Each point is reached from the start by the listed moves, each made 0, 1 or 2 times, or once backwards (-1), plus a little noise. Is the number of moves made odd or even? Then give how often each move was made.

Moves:
(1): [23 23]
(2): [-21  22]
Start: [-2 -5]
Points:
[ 0 39] => even (1, 1)
[-68  16] => odd (-1, 2)
[65 18] => odd (2, -1)

Moves:
(1): [ 44  17   0 -15   5 -10 -10   6  22]
(2): [-11  39  -6  -1   1  10   6   2  -8]
(3): [-5 -4 36 -4  5 -7 -7  2  0]
(4): [  1  11  -2  51   8   1 -18  18  -2]
(5): [ -9  -4 -13  -3  43  -1  -7  -7  13]
(6): [ 7 -4  8 -6  5 37 -2  1 -1]
Start: [ -2   3   4  20 -30  13 -21   7   5]
Points:
[-18 -75  78 -25 -72  80   0  -8 -24] => odd (-1, -1, 1, -1, -1, 2)
[ 79 118 -34 -11 -18  53 -24  19  32] => even (2, 2, -1, 0, 0, 1)
[ 69  59  74 -36  45  62 -60  20  50] => even (2, 1, 2, 0, 1, 2)
[-19  56 -11  76 -25 -14 -30  27  -6] => odd (0, 1, 0, 1, 0, -1)

Moves:
(1): [ 23  -5 -10   0 -16   3  -1   0   5  11   5   5   2   3  -6]
(2): [  5  31   4 -11  -4  -4  -3   3  -4  14  15  -6  11   1   9]
(3): [ 4  0 24 11 -3 -8  2  8  0  0  6  7  3 -1 -2]
(4): [  3   8 -11  28  -1  -3  13   4  -2  10   0   1   3  -7  -2]
(5): [ 5  0  1  3 18 10  3  2 -6 -3  0  4 -3  7 -1]
(6): [-5  2  4 -2 -7 23 -1 13  1  1  2 -5  6 -9  0]
(7): [ -3  -5   1 -16  -6  -3  23  10  -8   1 -10  -7 -10  -1  -3]
(8): [ -4  -6 -16  -4  -1 -17  -5  32  -3   5   2   9  -6  -2   4]
(9): [  0   7   0   1   7  -7   6  10  29   1  -5  -7  -7 -13  -8]
(10): [  0   1   5  -2   9  -7  -4   4  -7  28 -12  -2   3  -8  -1]
(11): [ -7 -10  -5  -6   5  -1   9  -8   1   7  25  -9   0   5  -3]
(12): [-7 -1 -5 -6 -4 -1  9 -5  2  3 -4 33  0  2  9]
Start: [  5  11  10  10   3  -3  12 -10   6   4 -16 -12   3  -7  -1]
Points:
[ -8  52  57  38  -4 -13  15 -35 -30  44  -8 -23  35 -14  14] => even (-1, 1, 1, 1, -1, 0, 0, -1, -1, 1, 0, 0)
[ 48  46  31 -10   4 -42  21  81 -60  72  16  18  17  13  16] => even (1, 2, 2, 0, 2, 0, 1, 2, -1, 1, 0, 0)
[  7  33 -25 -19 -27  -6  48   4  -8 109 -12 -10  22 -34   1] => odd (1, 1, -1, 1, -1, 1, 1, 0, 0, 2, 1, 1)
[-10  16 -35 -56  28 -15  -2  32 -47  40 -16  72   0  21  41] => odd (0, 1, -1, -1, 2, 0, 0, 2, -1, 1, 0, 2)
[-22 -23  82  22  -1 -13  16  29 -42  37 -51 -43   9 -32 -13] => odd (-1, -1, 2, 0, -1, 1, 1, 0, -1, 2, 0, -1)
[  9  50  35 -39   0  16  50  57  60  25  80  39  16  -2   8] => even (1, 2, 2, -1, 2, 2, 0, 1, 2, -1, 2, 2)
[ 26  12 -29 -71 -65  24  45  91  -3  13 -21  66 -13  -3  25] => odd (2, 1, 0, -1, 1, 2, 2, 2, 0, -1, -1, 2)
[ 20  -8 -24   9 -29  21  99  30 -11 121   2 -12  12 -37 -20] => odd (2, 0, 0, 2, 0, 2, 2, 0, 0, 2, 2, 1)

Moves:
(1): [ 20   1   4  -3  -5   4   2  -2  -2  -9   0  -7 -10   1  -4   2  -6  -3
   0   0  -6   3  -3]
(2): [ -4  20   0  -3   2  -4 -10  -5   2  -5  -3  -2  -3  -3   2  -5   1  -4
  -3  -5   2  -5  -1]
(3): [ 7  3 32 -4  5 -4  7  3  3 -1  2 -4 11  3 -2  0 -4  1 -5 11  8  5 -5]
(4): [ 3  1 -1 20 -4  1  3 -1 -7 -5 -2 -2 -1  7  2 -3  9  3 -4 -5  7  0  2]
(5): [  1  -4  -2   4  20   0  -1 -10  -3   1   3   0   4  -1  -1  -4   0   0
   2   8  -3  -5   0]
(6): [-5 -2 -2 -2 -3 22 -4  1  1 -8 -1  6  6 -3  4 -7 -6  5 -1  2  6  1 -6]
(7): [ 1  7 -7  0 -4  6 16  0  4  1  1 -4  1  0  2 -3 -2 -5  6 -2  1  1  0]
(8): [ 6 -2 -6  1 12 -1 -2 25 -1 -3 11 -5  6  8  3 -5  3 -6 -5  4  7  2 -6]
(9): [ 3 -3  2  3  4  0 -3  5 20 -2 -3 -7  1  0  0  1  1  4  5  2  0 -3  0]
(10): [ 7  4  2  6  1  5 -4  3  1 25  0  8  3 -6 -2  3  8  8 -4 -8 -8  5 -8]
(11): [ 3 -4  3  4 -5  3 -5 -6 12 -1 21 -3 -7  0  3 -1 -3  2 -4 -4  1  1  1]
(12): [  3   1  -7   5   3  -4   5   5  11  -6   3  25  -5  11 -11   0   0   4
   2   6   3   1   3]
(13): [ 5 -3 -3  3 -9 -6  2 -7  4 -5  0 -2 18 -7 -4 -2 -1  3  1  4 -4 -2 -4]
(14): [-1 -1 -4 -7 -2  3 -2 -9  5  2  0 -1  6 22  4 -3  5 10  0  0  2 -7  3]
(15): [ 6 -2  6 -6  0 -8  3  4  8 -2 -6  8 -4 -1 20 -4  8  3 -3  1  5  4  0]
(16): [ 0  2 -1 -1  0  0 10 -3 -2 -6  3  2  4  3  4 30  3 -1 -4  3 -2  3 -7]
(17): [  1  -8   4  -5   2   3   2   2  -9 -11  11   0  -4  -1  -4   2  23   3
   7  -3  -2  -1   6]
(18): [-6 -2  1 -4 -7 -4  2  1 -1 -2  0 -7 -8 -6  1  0  3 25 -7  4  8 -7 -8]
(19): [ 2 -1 -1  1 -2 -5 -1  2 -2 -2  0  0  1  0  5  2 -2  7 20  1 -1  3  1]
(20): [  3   7   2   2  -6   1   0   2   5   4   4   3  -8   5   5   0   3 -15
   6  29  -6  -7   2]
Start: [ 16  -1  11  -4   1  11   8  -6   0  16 -11   1  -9  -3 -15  -9  -6   0
  -9   6 -13  -1  10]
Points:
[ 24 -10  79 -62   1 -20  54   7  34 -21   4 -42 -18   9  -6 -42  35  47
   7  38  21 -21  19] => odd (0, 0, 2, -1, 0, -1, 2, 0, 1, -1, 0, 0, 0, 1, 1, -1, 2, 2, 0, 0)
[ 59   2  19  19  -5  76  35   1  -2  60  60  20 -56 -23  -7  -7  12 -29
   2  42 -43  13  -2] => even (1, -1, 0, 0, 1, 1, 2, 0, -1, 2, 2, 0, -1, -1, 0, 0, 1, 0, 0, 2)
[ 72  83  92  15 -28 -20  22   2   1 -26 -65  31 -65  20  25 -50 -27 -66
   2  69  11  19  27] => even (2, 2, 2, 2, -1, 0, 0, -1, -1, -1, -1, 1, -1, -1, 2, -1, -1, -1, 1, 2)
[ 48 -32  44 -37  20  73  21   8  26   0  56 -33 -26  11  39 -63 -10  27
  39  60   5  -4   0] => odd (1, -1, 1, -1, 2, 2, 2, 1, 0, 0, 2, -1, -1, 1, 1, -1, 1, 1, 2, 1)
[ 18   3  11  23 -72  28  21 -37  43 -65  36  -2 -34  25  -5 -24  44  48
  23  21  14 -26  30] => odd (0, 1, 0, 2, -1, 1, 1, -1, 1, -1, 2, 1, 1, 1, 0, 0, 2, 1, 1, 1)
[-27  20  15 -28   8  48   3 -82 -29 -15 -17  -1  57  -3 -39 -74  30  55
   8  26   1 -52  10] => odd (-1, 2, 1, 0, 2, 2, 1, -1, -1, 0, -1, 0, 2, 2, -1, -1, 2, 1, 0, 0)
[ 81  -5 -74  45   8  86  29  -6   9  16  41  21  24  69 -13 -39 -41 -11
  35  42 -33   2 -10] => even (2, -1, -1, 1, 2, 2, 2, 2, -1, 1, 1, 1, 1, 2, -1, 0, -1, -1, 2, 1)
[ 74  -4  29   5  58  -1  25  45  37  23   2 -32 -34  64 -35 -10 -23  12
  -8 121  -7 -35 -15] => odd (2, -1, 1, 0, 2, -1, 0, 2, 2, 0, -1, 1, -1, 1, -1, 0, -1, 2, 0, 2)
[101   0  72  12   0   0  47  78  69 -70   1 -15  -1  17  30   2 -42  13
  -3  18  44  50 -27] => odd (2, 0, 2, 1, -1, 1, 1, 2, 2, -1, 1, 1, 0, -1, 2, 1, -1, 0, 2, -1)
[ 78  13  65 -26  -9 -21  54  94  44  12   8  47 -34  14  15 -45 -34 -19
  -7 115  16  26 -16] => odd (1, -1, 2, -1, -1, 0, 1, 2, -1, 0, 0, 2, 0, -1, 2, -1, -1, 1, 1, 2)

Moves:
(1): [  4  -3   1  -6  13   5  -9   3  -5  -1   0   7 -10   8   0   2   1  -6
   1 -16   2  -4   5  -7   5   8 -12]
(2): [ 5 22  1 -8 -3 -2 12  5  6  0 -9 -2  7 -8  2 -8 -6  8 -3  5 -3 -7  9 -3
 -3  0 -2]
(3): [ -5  10   4   0   3   0  -3 -15   2  -7   5  -5   1  -3   3  -2   8  -2
   1   2  -1  -8  -2  -5   5  -4  -3]
(4): [-2 -3  0  3 -1  2  6  4 -8  6 -3  3 -3  1  6  5 -2  3 -2  8  4 -9 -8  0
 -2 -6 -3]
(5): [-24   3  -5   3  -7   8  -6  -5   0 -12   5   3 -11   4   1   7   5   9
  -1 -11  -1   1   7 -11  -1   5   7]
(6): [  7   4  -5   5   1   8  -6  -2  -6  -6  -6   3   1   1   3   2  -4  -7
   2   1  -4  -4  -1 -17  -4   2  10]
(7): [  7  -2   7   7   8  16   6   1  -4  11   0 -10  -1   1   6 -12  -6  16
   0 -13  -7  -1  -5  14 -12   5  -5]
(8): [10 -3 -6 -7 -3 12 -1  9  0  4 -2 -9 -1  1  9 -1 -8  8 -5  2  4  3 -4  3
 -2  2  0]
(9): [  0  -1   3  -4  -5  -4  -2 -18  18   6  -3  10  -3  -1   1  -1   7   2
   6   8   6  -3 -14 -20  13   5  -5]
(10): [ -2   1   0  -2  -1   3   3  -3  -5  17   9   3   3 -11   3   2  11   2
   2   9   4  -4   1   4   0  -2   4]
(11): [  3   4  -8   5  -2   0  19   0  -7   4  10   0  -8 -14   4   3  15   6
  -6  -2  -9   3  -4   0  11  -9  11]
(12): [ -5  -7  -2   3   1   0   5 -10   3  -2   5  19   8  -4   9  -1   2  -9
  -3  -8  -2   5  -4   9  -8  -1 -10]
(13): [  8   9   5   3   2  -3  -1   8  14   4   8  -1   8   8  10  13   6   7
  12   8  -6   2  -8   2 -10  -3   6]
(14): [  3  -4  -4  -5  -8   4   4 -10   8  -4  11   6  -7   8  -4   0 -11   3
  -2   6  -2  -9   5  10   3  -3 -12]
(15): [ 2  3 -8 -6 -3 -4 -5 -9  8  0 -9 -5 -9  8 10 -6  0 -8 11  9 -1 -6  6 -5
 -7  7 10]
(16): [-12  -4   7  -3   8   2  -2 -11   4   2   5   0  -7  -9  -5  14  -8   0
  -6  -6   0   1  -1  -1  -4   7  -4]
(17): [ -6  -1  12  -8  -5   1   5  13   4  -9   1   1  -1   0 -10 -18  11   1
  -3   3 -10  -3 -19   8   1   6  -1]
(18): [ 10  -3 -12   0  12   0  -2 -10  -8  -6 -12  -3 -11   7  -4   2  -3  10
  -5   1   1   8  -1  -3  -9   2   0]
(19): [ -4   3  10  -8  -7   2   9  -3  -1  -8 -11   5   2   4  -2   1   1  -2
  11   6   2   3   1   0  -4  -9  -2]
(20): [ 0  2  8  9 11 -1  3 -5  0 -1  5  0  3  1  4 -9  1  2 -4  8 -2  7  0 -3
  2  0  2]
(21): [  9   4  -2  -3 -10   0   9  -2  -4  -6  -9  -2   2  -3   6  -1   6  -6
  -2   6  10   5   2  -9  -1   9   3]
(22): [  1   5   1   7  -1   3  -1  -7   4  -2  -5   5  -4  10  -1   5   1  -3
 -11  -1  -6   4  -5  -3   4   0  -1]
(23): [-3 -5  8  4  2 -6  0  5  3 -3 -2 -4  5 -5  3  0 14  3 -1  7 -9  4  9 -7
  8  2 -1]
(24): [ -7   0   0   9  -2   6  -7   4   6  -7  -8  11 -15  -4  -4  -6   9  -4
  11  -5   4   2  -3  10  -3   1  -2]
Start: [  1   3   2   0  -8 -15   6  14   7   4   4  16  23   1   4  -2  -4  -8
 -15  -1   4  -4   9   1   5   1   4]
Points:
[ -13   45  -22   -3  -28  -20   10 -103   81  -26  -66   66    7  -10
   70   42   18  -35   11   53   34   37   -2 -102  -34   40   40] => even (-1, 1, 0, 0, 1, 1, -1, 1, 2, 0, 0, 2, 1, -1, 2, 2, -1, 1, 1, 1, 2, 1, 0, 1)
[ -9  25 -46  15   0  17 -12 -18  -6 -30 -68  47 -16 -29  34  20 -29 -36
 -47  14  34  10  75 -54 -42  57  21] => odd (0, 2, -1, 1, 1, 2, -1, 1, -1, 1, -1, 1, -1, 0, 1, 2, -1, 1, -1, 1, 2, 1, 1, 2)
[ -7  83  97  -8 -10   4  -1   5 121 -31 -54  35  20  27  56 -57  91   3
  30  23 -11  15  -5 -63  18  70 -22] => even (2, 2, 1, -1, 1, -1, 1, 1, 2, 0, -1, 0, 2, -1, 1, 0, 1, -1, 1, 2, 2, 2, 2, 2)
[-64  51  16   8 -27  38  -3  40  -7 -17 -34   0   2 -48  23 -48  64  24
 -37 -15  -3 -34  33   3  -9  41   2] => even (0, 2, 2, 1, 2, 0, 1, 1, -1, 2, -1, 0, -1, -1, 0, 0, 1, 0, -1, -1, 1, 1, 2, 2)
[ 20  23  53 -41 -55  -2  42 -17  65  12  64  34  84 -29  13 -56  22 -15
  -3  74  24 -29 -57  45   9   5 -32] => odd (-1, 0, 2, -1, -1, 0, 0, 1, 1, 2, -1, 1, 1, 2, -1, 0, 2, -1, 0, 1, 2, -1, -1, 0)
[-32  37  26 -37 -69  -9   7  25  55 -76   5  41  12  57  11   7 -14 -32
  57  44  17 -41   7  27 -39 -14  -6] => even (0, 0, 1, 1, 1, 0, -1, 0, -1, -1, -1, 0, 2, 2, 1, 0, 1, -1, 2, 0, 1, -1, -1, 1)
[ 51  34  -1 -14  20  -3  36 -20  20  13  24  62  52 -26   3 -69  -3  -2
 -22 -18 -11 -35 -17  24  -4  10 -48] => odd (1, 2, 1, -1, -1, 1, 1, -1, 1, 1, 0, 2, 0, 1, -1, -1, 1, 1, -1, 0, 0, -1, -1, 0)
[-93  37  76 -18 -60 -18  44  39  64 -26  -8 101   9  -8 -25 -19  69  29
  22  68  11 -23  -9   7   8 -12 -26] => odd (0, 2, -1, 2, 2, -1, -1, -1, 1, 2, -1, 0, 1, 1, -1, 0, 2, 0, 2, 1, 0, 0, 1, 2)
[ 76  45 -35   4 -28  43  98 -91  12  51   3  30  -5 -57  83 -53  18  31
   0  84  20 -55 -60  -5 -14  -8   7] => odd (-1, 1, 2, 2, -1, 2, 2, 1, 2, 2, 2, 1, 0, 2, 1, 0, 0, 1, 0, 1, 2, -1, -1, 1)
[ 25  95  53   9 -12  17  67  38 -22  -3 -48 -42  76 -61  71 -37  58  30
  22  97  -1 -10  33 -38 -35 -16  60] => even (-1, 2, 2, 1, 0, 2, 1, 1, -1, 2, 0, -1, 1, -1, 0, 0, 0, 0, 2, 2, 2, -1, 2, 1)

Moves:
(1): [  1 -12  16  -4  -4   8  -5 -15   7  -7   6   8   2  -7  -1  -5   4   1
   3  -6  -8  -8  -1  -2  -1  -2]
(2): [ -4   0  -1  -8   2   3  -4  -1  -5   1  -3  -4  -4   0   0   3  -9   4
   1  11   1 -16   8  -3   1 -14]
(3): [ -4   9  14   9   6   1  11 -12 -13   6 -14  -9 -10  -2  -7  -6  16   7
  -1   6  -1   2  -1   5   4   2]
(4): [  8  -2  10  -6   2  13  -2  -3   1   4   5   7   2  -7   1  -5  -3   2
  -5   3 -12 -11  -8   1  -1  -5]
(5): [  0  13  -3  -5   1  -1   6   1  -2  -6  -1   0   2   5  -2  -9   7 -17
   1  -4   7  -4   2  -1   4  -6]
(6): [-3  7 -3  1  9  2 -2  0 10 -6  1  3  0  7 -7 -2  2  5  4 11  1 -1  0 -8
  7  9]
(7): [ -6 -11  -4   9  -9   1 -11   4   1   1   7  -4  -3  -2   6   6 -10  -2
  -1   5  -2   3  -7  -1   4   3]
(8): [-11 -11   0  18  -6   3 -20   8  14   1 -11 -17  -1   4 -16   5 -12   6
  -7  -6 -13   5  -8   7  -9  -2]
(9): [  8   4   1  -1  11   2   3  -1   3   2   1   5  -8   1   3   0   4 -12
   3   2   1  -5  -1  -3   5  -3]
(10): [  3   8   9  11   4  -6  -2   9  -4   6  -2   7   5  -6   6  -2 -10   1
   2   7   7  -2   7  -4   1   5]
(11): [ 9  1  8  4 -4 -2 -8  6 -5  1 -3  9  3 -4  5 -3 -8  2 12  7 -2  0 -1 13
 -3  1]
(12): [ -7 -10 -10  11   0  -6   0   7  -1   4   7  -6  -3  -1   0  -9  -3   8
  -1   2  -2   5  -2  -6 -10  -6]
(13): [  3   1   3   5   1  -8  -6  15  -6   9   8  -6   3 -13   2   3  -1   4
   5  10   7 -12   0   4  -9   6]
(14): [ 11   7  -4 -13 -12   1   0   5   7   7   7  -9   2  -9   1   0  -4  -2
   7   4   1  -1   3   0  -5   0]
(15): [ -4  -9   3 -11   0   5  -2  -2   2   6   4  -8  -1  -4  -2   3 -12  -6
   5   0  -2  -4  -4   2   2  -1]
(16): [  3   3   0  -9   2  -1   3  10   7  -3   4   4 -13   3   3   1  -3  -5
  -2  -7   3   2  -1  -3   5  -6]
(17): [ 1 -5 -9 -1  2  3 -4 -2 -4 -7 -3 -3  0  0 -1 -4 -3  1 -2 -3 -3 -4 -4 -3
  0  0]
(18): [ 0  3 -5  3 -2  6 -2 -4 -1  3  1  0 -9 -1 -8 -6 -1 -4 -6  3 -1  6  3  3
 -2  5]
(19): [-4  5  6  5 -7  6  9  8 -3  6  6 11  3  0 11  1 -1  2 18 -9  8 -4  5 -9
  4 -1]
(20): [  9  -5   6   1   1   7  12  -2   0   8   4  11   6  -1  -1  -4   4  -4
   1   2 -14 -13   9   6   8   6]
(21): [  9  -2   4  -6 -10   9  -8  10   0  14  -2   1   2   0   5   4   1  -2
  -4   7   3  -1   2  -7   4   2]
(22): [ -2   4  -3  -7   7  -7   3  -5  -5  -2   2   8  -1  -3  -6  -1   5  -7
  -3 -10  -2   2   8  -5   6  -1]
(23): [-10  -2  -2  -4   2   0   3 -17  -7  -5  -2   2  -1  11   5  -8   4   5
  -1 -11 -12  -2   8   3   0   1]
(24): [  0  -2   7 -11   1  19   0  14  -3  -6  11  -8   8  -6   9   0  -6  -3
   8  -1  -7   2  -2  -5  -7  -2]
Start: [ 10  -2   8   0   2   3  12 -15  -5   9   3  -5 -13  12  -5 -10  -8   4
   6  -4  -5   4  -3  12  16   4]
Points:
[-48 -42   8  87   2   2 -21 -87 -81  33 -61  -9 -54  21 -52 -56 -20  43
  -6 -16 -79 -22  25  59  16 -13] => even (0, 2, 2, 0, 0, -1, 1, 2, 0, 0, 2, 1, 0, -1, 0, -1, 2, 2, 1, 1, 0, 2, 2, -1)
[ 21  47 -32  -7  -4 -26  26  18  52  16  21   8 -34  19 -69 -34 -11 -55
  19 -50  -7 -16  51  19  30   8] => even (0, 0, -1, -1, 2, 1, -1, 2, 0, 0, 0, 0, 1, 2, 0, 2, 0, 2, 1, 2, -1, 2, 0, -1)
[ 22  37  -4  -7  21 -36  -8 -27 -53  -3 -55 -19 -48  16 -32  -4  32 -34
 -18  24  45 -20   4  27  35 -37] => odd (0, 2, 1, -1, 2, -1, 0, 0, 1, -1, 1, -1, 1, -1, -1, 0, 1, 0, -1, -1, 1, 1, -1, -1)
[ -8   7  33   6  41  -1  22 -29 -46  -4  19 -20 -20   7   4 -60   2 -13
   6   0 -16 -46  20  35 -27 -23] => even (1, 1, 0, 0, 2, -1, -1, 0, 1, 1, 0, 1, 2, -1, 0, 0, -1, 1, -1, 0, -1, -1, 2, 1)
[ -5 -42  51  -9 -17  19 -44  18  -9  23  31 -35 -43 -19 -14 -36 -27   7
  33  46 -15   7 -21   2  27  12] => odd (2, 0, 2, -1, 1, 2, 2, 0, -1, 0, 2, 2, 1, 0, 2, 2, 0, 0, -1, 0, 2, 1, 0, 1)
[ 22  33  40  -8 -27  -4  29 -15  -2  32 -22 -44 -49 -13 -11 -12 -45 -23
  15   2  28   4 -16  35  39  -9] => odd (0, 0, 2, 0, 1, -1, 1, 0, -1, 2, 0, -1, -1, 2, 2, 2, 1, 0, 0, 0, -1, -1, -1, -1)
[ 39 -16  -6 -10 -33  28 -56  67  -7  11  63 -27   8 -45  42 -35 -80  55
  75  62  -1 -62 -15 -10 -54 -25] => odd (1, 2, -1, 1, 0, 1, 0, 0, 0, 0, 2, 2, 2, 2, -1, 0, 2, 0, 1, -1, 0, -1, 0, 1)
[-110  -20  -54   36   -4   10  -21   -3  -36  -11   24 -121  -25   18
  -55  -30  -27   -6   15  -52  -32   45  -20    8  -22   29] => even (-1, -1, 1, -1, 2, 1, 2, 2, -1, -1, -1, 1, 2, 0, 2, -1, 1, 2, 1, -1, -1, 2, 2, 2)
[-14  22 -10  -3 -24  29  35 100  30  14  69 -16  25  29  48   1 -52   2
  73   7  26   4  21 -52  24  15] => odd (-1, 0, -1, -1, 1, 2, 1, 0, -1, 1, -1, 1, 0, 1, 0, 1, -1, -1, 2, 1, 0, -1, 0, 2)
[  13  -47   22  -19  -33   51   -5   72   42   33   83  -44    2  -39
    0  -24 -101  -65   56  -29  -46  -47    2   -5   -5  -53] => even (1, 1, -1, 0, 2, -1, 1, 2, 1, 1, 0, 2, 0, 2, 2, 1, 0, 0, 1, 2, -1, 1, -1, 2)
